Each row is a point. Before rounding, the points of a table are all equally far from one centre. They may lie mostly on one side of it. Write the centre, to within rounding.

Points, 8 rows:
-0.15 -0.13 +0.49

+0.09 +0.09 +0.55

-0.32 +0.41 +0.32

-0.04 -0.36 +0.26

-0.09 +0.17 +0.55

+0.42 +0.03 +0.27

-0.20 -0.23 +0.41

+0.00 +0.26 +0.54
Centre: -0.03 +0.10 +0.06

Points, 16 rows:
+0.55 -0.22 +0.30 -0.18 -0.33 +0.48 -0.65 -0.09 +0.48 -0.12 -0.01

+0.48 -0.25 +0.02 +0.01 +0.10 -0.39 -0.15 -0.49 +0.29 +0.10 +0.08

+0.40 +0.00 +0.19 +0.02 -0.60 -0.33 -0.30 -0.03 +0.27 +0.31 +0.22

+0.30 -0.22 +0.19 -0.04 -0.60 -0.51 -0.07 -0.25 -0.09 -0.28 -0.01

+0.31 -0.15 -0.07 -0.26 +0.06 -0.09 -0.07 -0.30 +0.48 +0.03 +0.30

+0.54 -0.19 +0.72 -0.10 -0.51 +0.12 +0.01 -0.33 +0.25 -0.28 +0.06

+0.81 -0.24 +0.25 +0.03 -0.06 -0.43 -0.21 -0.24 +0.27 -0.12 +0.04

+0.80 -0.21 +0.44 -0.15 -0.07 -0.02 +0.18 -0.41 +0.21 +0.03 +0.06

+0.47 -0.25 +0.37 +0.18 -0.17 -0.25 +0.16 -0.20 +0.19 +0.02 +0.38

+0.74 -0.08 +0.32 -0.41 -0.22 -0.09 -0.22 -0.71 +0.06 -0.11 -0.12

+0.64 +0.08 +0.10 -0.36 -0.39 -0.07 -0.07 -0.28 +0.34 -0.25 -0.30

+0.47 -0.22 +0.35 +0.13 -0.04 -0.10 +0.34 -0.30 +0.24 +0.00 -0.11

+0.63 +0.08 +0.64 +0.17 -0.06 +0.01 -0.10 -0.53 +0.14 -0.14 +0.09

+0.57 -0.38 +0.18 -0.24 -0.12 -0.26 -0.16 -0.68 +0.29 -0.03 +0.16

+0.28 -0.11 -0.21 +0.16 -0.14 -0.03 +0.03 -0.55 +0.26 +0.10 +0.08

+0.53 +0.04 +0.14 +0.17 -0.14 +0.02 +0.14 -0.33 +0.33 +0.24 -0.29
Centre: +0.33 -0.19 +0.24 -0.10 -0.21 +0.07 -0.29 -0.18 +0.00 -0.01 -0.03

Points, 26 rows:
-0.06 -0.37 +0.10 -0.17 +0.28 -0.07 -0.47 -0.06 -0.05 +0.04 +0.09 -0.43
 -0.16 -0.08 -0.49 +0.07 -0.40 -0.33 +0.32 +0.45

+0.08 -0.04 -0.06 -0.51 +0.06 +0.22 +0.67 +0.00 -0.02 -0.15 +0.38 -0.19
 +0.26 +0.22 -0.14 +0.09 -0.24 -0.37 +0.49 +0.37

-0.56 +0.05 -0.09 +0.10 +0.22 +0.16 +0.47 -0.15 +0.30 +0.02 +0.32 -0.48
 -0.45 -0.24 -0.35 +0.01 -0.33 -0.64 +0.35 +0.29

+0.05 +0.17 +0.15 -0.58 +0.18 +0.16 +0.39 +0.09 -0.22 -0.06 -0.42 -0.58
 +0.03 +0.16 -0.09 +0.19 -0.23 -0.40 +0.11 +0.40

-0.18 +0.25 +0.29 -0.32 +0.17 +0.06 +0.45 -0.02 -0.15 -0.24 +0.09 -0.17
 -0.31 +0.39 -0.10 +0.10 -0.75 -0.29 +0.11 +0.29

-0.26 +0.24 +0.28 -0.14 +0.05 +0.26 +0.31 +0.07 +0.18 +0.35 +0.07 -0.26
 -0.51 +0.02 -0.48 +0.06 -0.52 -0.11 +0.37 +0.70

-0.25 +0.29 +0.41 -0.43 -0.03 +0.29 +0.31 +0.18 +0.11 +0.44 +0.32 -0.13
 -0.40 -0.32 -0.28 -0.01 -0.13 -0.14 +0.19 +0.55

-0.38 +0.17 +0.25 -0.24 -0.02 +0.16 +0.10 -0.32 +0.02 -0.17 -0.10 -0.23
 +0.02 -0.23 -0.30 -0.18 -0.72 -0.40 +0.02 +0.56

-0.34 -0.31 +0.14 -0.32 +0.09 +0.47 -0.15 -0.16 -0.16 -0.40 +0.08 -0.39
 -0.07 +0.40 -0.26 -0.17 -0.01 -0.15 +0.35 +0.61

-0.22 -0.07 +0.37 -0.56 +0.17 +0.18 -0.04 -0.05 -0.16 -0.01 -0.03 -0.13
 +0.01 -0.21 -0.33 -0.41 -0.19 -0.24 +0.82 +0.41

-0.36 +0.37 +0.44 -0.28 +0.37 +0.14 +0.31 -0.18 +0.11 +0.25 +0.08 -0.01
 -0.06 +0.39 -0.49 +0.17 +0.03 -0.51 +0.14 +0.30

+0.00 +0.27 +0.16 -0.35 +0.67 +0.10 +0.34 -0.20 +0.05 +0.21 -0.14 -0.08
 -0.18 +0.24 -0.16 +0.29 -0.35 -0.49 +0.24 +0.57

+0.01 +0.06 +0.33 -0.32 +0.14 +0.00 +0.02 -0.19 +0.17 +0.07 +0.30 -0.42
 +0.07 +0.45 -0.08 +0.07 -0.23 +0.00 +0.53 +0.67

+0.01 -0.17 +0.14 +0.02 +0.40 +0.02 +0.34 -0.11 -0.18 +0.36 +0.00 -0.42
 -0.37 +0.22 -0.60 -0.01 -0.36 -0.37 +0.02 +0.37

+0.08 +0.01 +0.11 -0.32 +0.07 -0.05 +0.20 -0.16 -0.18 +0.61 -0.18 +0.03
 -0.02 +0.10 -0.52 +0.06 -0.28 -0.30 +0.34 +0.27

+0.01 +0.04 +0.09 -0.31 +0.11 +0.04 +0.51 +0.12 -0.06 +0.10 +0.59 -0.33
 -0.29 +0.26 +0.24 -0.07 -0.05 -0.07 -0.03 +0.43

-0.83 -0.09 +0.42 -0.31 +0.17 -0.21 +0.43 -0.10 +0.03 -0.27 +0.07 -0.12
 +0.07 +0.09 -0.24 +0.01 -0.43 -0.32 +0.67 +0.59

-0.43 -0.02 +0.26 -0.26 +0.29 +0.31 +0.13 +0.08 -0.45 -0.01 +0.06 -0.01
 -0.11 -0.42 -0.10 +0.42 -0.21 -0.40 +0.32 +0.93

-0.19 -0.15 +0.17 -0.53 +0.05 +0.12 +0.17 +0.25 -0.27 +0.08 +0.38 -0.37
 +0.24 +0.17 -0.04 +0.02 -0.40 -0.50 +0.39 +0.62

-0.41 -0.15 +0.29 -0.28 +0.19 +0.21 +0.23 -0.16 -0.08 +0.02 +0.18 -0.19
 -0.74 +0.41 -0.32 +0.37 -0.36 -0.11 +0.24 +0.56

-0.42 +0.24 +0.29 -0.47 +0.11 +0.17 +0.42 -0.38 -0.15 -0.07 +0.16 -0.30
 -0.18 +0.50 -0.20 +0.12 +0.00 -0.13 +0.07 +0.68

-0.34 +0.05 +0.32 -0.05 +0.09 +0.17 +0.45 +0.26 +0.03 +0.22 -0.27 -0.09
 -0.14 +0.53 -0.33 +0.40 -0.29 -0.44 -0.06 +0.44

-0.26 -0.37 +0.40 -0.55 +0.35 +0.13 +0.33 -0.20 -0.04 -0.34 +0.30 -0.28
 +0.18 +0.28 -0.16 +0.35 -0.18 -0.37 +0.41 +0.13

-0.63 +0.04 +0.09 -0.30 +0.45 -0.14 +0.28 -0.14 -0.26 +0.10 +0.44 -0.07
 -0.11 -0.12 -0.37 +0.16 -0.29 -0.59 +0.15 +0.73

-0.90 +0.02 +0.10 -0.50 +0.20 +0.22 +0.19 +0.07 -0.07 +0.01 +0.16 -0.54
 +0.16 +0.02 -0.50 -0.08 -0.27 +0.00 +0.23 +0.31

-0.25 +0.06 +0.40 -0.36 +0.01 -0.05 +0.58 -0.31 +0.12 -0.30 +0.24 -0.21
 -0.20 +0.28 -0.44 +0.15 -0.38 +0.04 +0.44 +0.59
Centre: -0.31 -0.07 +0.10 -0.10 +0.17 +0.06 +0.23 +0.04 +0.00 -0.06 +0.00 -0.13
 -0.11 -0.05 -0.14 +0.08 -0.07 -0.18 +0.27 +0.33
